Each point is reached from the start by the listed moves, each made 0, 1 or 2 times, or once backwards (-1), plus a little noise. Say if it took an odd or an even number of moves. Then give how often each move was made.

Moves:
(1): [24  2]
(2): [ 2 35]
Start: [ -8 -19]
Points:
[19 53] => odd (1, 2)
[16 17] => even (1, 1)
[-5 51] => even (0, 2)

Moves:
(1): [ 14  13  20 -10   3  14   2   3  11  -3]
(2): [  5  17   3   0 -17   4   3  -1 -10   3]
(3): [ -4   3  17  -2 -16  -3   4  -1  17   9]
(4): [ 2 13 23 23  0 -4  6 -3  5  2]
(5): [ -7  19   3  -3   0   2  -3 -17  15   2]
(6): [-6 -9  2  7 -3 17 -7 -5 -6 -2]
(7): [ -5   1 -10  -2   0   7  13   9  -3  -5]
(8): [-11   5  -5   2   3  -2 -13  17   0  -2]
Start: [ -8   2 -11   7   2  -4 -19 -13 -20  -2]
Points:
[-62  53  14  22   8  -7 -30 -14  37   3] => even (0, -1, 1, 1, 2, 0, 1, 2)
[-20  -1   9   3 -19  56   5  -6 -11  -9] => even (1, 0, 1, 0, 0, 2, 2, 0)
[  4  65  30   7  -5  34   6  26  -9 -16] => odd (2, 1, 0, 1, 0, 0, 2, 1)
[  4  95  72  35 -66 -16  36 -44  21  25] => even (0, 2, 2, 2, 1, -1, 1, -1)

Moves:
(1): [  6   1 -13   7   8   4   5 -12  -8 -15 -13   8   9   5]
(2): [ -3  21   8   4  14 -12 -27   5   8   2 -18   8  -4   7]
(3): [  9   7  -2  23  -8  -4   4   4  21 -11  14   0   2   7]
(4): [-10 -12  12  12 -14  14   7 -13   6  -1   1   1  -8   1]
(5): [  1  -2   0  -4  11  -6   5   5   1  -6   5  13 -17  -7]
(6): [ -2   8   3 -16   3  18  -4   4   6   0   0   7  16   6]
(7): [ -6  -4  -2  -7   8  -6  14  -3  -9  17 -11   4  -1   9]
(8): [ -2  -6 -10  -3   9   6   2   9 -22 -17  -2 -13  -9  20]
(9): [-18  -7  -9 -15 -12   7   5  -6  10  -2  -4  -5   2  -7]
(10): [  7 -11 -20  11   9   8   0  -6  16  13  15   7   4 -19]
(11): [ -9  10   0   7   4 -13  -4  -3  -2  -2  12  -6  -7   0]
(12): [ 13  10 -12  10 -10   3  -4  -1  -4  10   3   7  -2  -3]
(13): [  4 -13 -13  -4   0  -4  -8  -7  -5  -4   7   0  -4  11]
(14): [ 16  -1  -4  -7   4   2   2  -8  20  17 -11  -7   4  12]
Start: [  0 -13   7 -13  -6  12   6  -5  11   6   1   1   1  -9]
Points:
[ 11 -49 -53 -31 -39  95  79 -47  55  50 -13  34  24 -40] => even (1, -1, 0, 1, 1, 1, 1, 0, 2, 1, -1, 2, -1, 1)
[ 25 -75 -77 -42   0   2  20 -61  20  37   7   1  14 -37] => odd (1, -1, -1, -1, 0, -1, 0, -1, 1, 1, 0, 0, 2, 1)
[ 19 -59 -11  43 -70  19  24 -45   4 -37  45 -43 -50  47] => odd (0, -1, 1, 2, 0, -1, -1, 1, 0, -1, 1, 1, 2, 1)
[ 90  -4 -57  37  42   8  31   9  31   6   7  30   5  27] => even (1, 0, 2, -1, 1, 0, 1, 1, -1, 1, -1, 1, 0, 1)
[ 17  21  32  34  20  24 -51   2  33 -93   3  47 -35  84] => odd (1, 2, 2, 2, 2, 2, -1, 1, -1, -1, 0, 0, 2, 0)
